Each row of a before or after table is a point. The points were changed in one or more steps. Then noise was added and the rows were shuffled. The steps act on columns, c1 being the first. What was done? A step turns or swaps two columns, mirrors them in a line or flattens them onto one, adds a multiple of one to another, or multiplies or shifts one. Angles are multiples of 10 degrees, from the lower column toward the higher: turns from -170 to 170, lines from 10 to 170 but not 90. Use the fewest steps. Two steps may share a column if one is a turn and the other turns, adds or multiplies; they go together, in the order done. Otherwise the lowest column goes first.
In the rows, 128 means zero.

Before (14 x 2):
[[ 97  73]
 [140 118]
 [111 134]
 [171 186]
 [150 191]
 [ 85 109]
 [ 79  79]
 [ 71  94]
 [ 80 119]
 [ 80 127]
 [ 69 104]
 [ 84 144]
 [ 75 162]
 [180 148]]
After:
[[162  71]
 [102  67]
 [ 89  72]
 [123  80]
 [127 112]
 [115 140]
 [194 160]
 [ 78  81]
 [ 75  98]
 [193 164]
 [149 179]
 [146  86]
 [122  78]
 [108  86]]
Steps: swap c1 and c2

Before:
[[199 156  83  82]
 [169 105 107 145]
 [123 162 148 150]
 [190 110 133 123]
 [109 152 130 151]
 [178 135  48  27]
 [128 100 173 162]
 [105 102 152 116]
 [107 113 146 127]
 [168 187 118  86]
 [155 171  62 106]
 [184 158  33  71]
 [208 134 115  35]
 [143 149 151  98]]
After, 14 rows:
[[155 177 189 113]
 [173 118 192  93]
 [194 159 171 101]
 [105 117 145 150]
 [166 156 114 134]
 [185 205 189  85]
 [107 118 101 123]
 [117  88 153 143]
 [126 100  87 152]
 [191 132 110 124]
 [205 134 134  63]
 [103 114  92 123]
 [182 199 157  64]
 [146  97 140 105]]
Steps: turn c2 and c3 by 110 degrees; multiply c4 by 0.7

Before:
[[103 169 179 158 141 114  90  98]
 [111 163 119 138  79 117 140 126]
 [ 99 118 181 113 112 186  88 126]
 [152 154 124 114 140 127 134 133]
 [ 96 130 112 130 149 138  96  91]
 [222 160 143 179 157 127 112 132]
 [132 151 120 105 118 125  88  97]
 [139 168 119 134 160 249 126 120]]
After:
[[132 151 119 128 120 115  81  96]
 [ 97 114 180 133 113 181  88 126]
 [107 175 183 174 140 106 109  97]
 [152 161 123 114 142 118 127 137]
 [218 172 139 179 158 115 141 133]
 [135 179 117 137 164 239 130 118]
 [111 148 117 135  78 110 144 125]
 [ 99 135 113 147 146 129 105  98]]
Steps: add 0.3 times c5 to c2; turn c4 and c7 by 30 degrees; shift c6 by -10

Before (14 x 11):
[[130 123 157 130  77 164 187 119  79 189  79]
 [ 45  83 120 154  87 113 113 115 109  90 105]
 [161 128 115 157 139  88  87 130 132 143 155]
 [138 103 104 144 121 119 166  70 139  93 189]
 [106  97 126 115  76 122  79  71  87 102  94]
 [123  56 109 126 109  57 110 112  92  97 172]
 [ 63 128 173 165   7  97 147  87  61 106  87]
 [153 143  99 115 114 141 101 111 135 157 204]
 [175 163 144  86 101 154 138 211 165 191 150]
 [115 165 187  90 100 169 172 157  73 170 140]
 [169 119  84  87  85 117 114 146 144 162 167]
 [103 118  59 134 113  93 113 101 103 148 167]
 [ 58  84 187 135  65 100 143  65 107 158 114]
 [164 194 122  59 131 120 157 151 147 175 133]]
After:
[[ 67 104 141 194 243 179  97  68  89 122  83]
 [ 35 142 143 161 166 149  62 127 124 100  94]
 [185  78 111  59 124 136 108 145 110 171 149]
 [129 154 191 136 132 139 116 121 145  74 174]
 [ 47 146 155 144 185 166  93  47 114 160 126]
 [ 97 149 178 137 178 143  29 101  86 116  88]
 [157 123 157 113 143 118  50 146 127 130 209]
 [128 134 122 154 184 103 137  99  86 203 103]
 [185 112  48  74 159 108  88 156 138 179 170]
 [ 98 196 151 144 135 202  62 135  96  84 159]
 [129  90  74 122 164  92 122  92  61 165 153]
 [159 139 133 151 111 166  37 140 146 131 159]
 [164 151 134  83 168 147  63 176 122 148 175]
 [101 130 187 146 135 166  63 174 109 134 173]]
Steps: mirror c1 and c2 in the line at 10 degrees; mirror c3 and c8 in the line at 120 degrees; turn c4 and c9 by 30 degrees; turn c5 and c6 by -170 degrees; shift c7 by -50; turn c10 and c11 by 20 degrees

Before, 12 rows:
[[150 161  94 127 184 117 113 141 110 112 135  89  76  95]
 [150 125 145 127 113 174 182 122 192 134 109  89 165 112]
 [135 139  55 180 100 116 120 149 133 143 120 144 158 121]
 [140 143 154 123 106 115 177 167 113 160 104 122 127  88]
 [100 130 110 138 134 149  84 131 162 158 137 105 150 141]
 [105 132 123 158 112 228  93 166 118 123 126 127 156 142]
 [153 227 141 154 180 193 100  66 111 152 119 110 166 126]
 [101 152 112 150  98 118 157  97 138 148 111 151 141  94]
 [109 131 139 146 108 123 133  92 127 129 112 112 150 148]
 [131 144 150 142 105 155  83  92 205  98 117  86 148 134]
 [145 139  45 109 116 136  83 119 113 100 114 165 159 133]
 [101 144  72 114 100 124  98 160 134 127 191  89 156 147]]
After:
[[105 132 158 150 112 228 105 166 118 102 126 127 120 126]
 [134 139  97 164  97 117  61 151 135 108 121 145 101 129]
 [152 229 158 143 179 190 125  66 112 103 120 108  89  97]
 [110 132 128 140 107 124 143  93 127 107 112 110 118 146]
 [ 99 144 128 120  99 125  63 158 133 100 192  91 113 155]
 [153 164 121 123 184 118  91 140 111 166 134  88 171  68]
 [138 146  98 126 105 117 177 169 111 144 103 124  99  66]
 [ 99 130 157 134 133 150  89 130 161 122 140 103  87 192]
 [130 142 177 137 109 155 127  92 203  93 119  82 143 249]
 [103 148  93 145  97 115 131  94 138 128 109 151 106 106]
 [144 141 123 117 116 135  30 121 112  88 111 161 136 111]
 [152 124  88 129 114 178 167 125 190 102 109  91 107 209]]
Steps: turn c3 and c7 by 60 degrees; multiply c4 by 0.7; add 1.5 times c9 to c14; mirror c10 and c13 in the line at 150 degrees
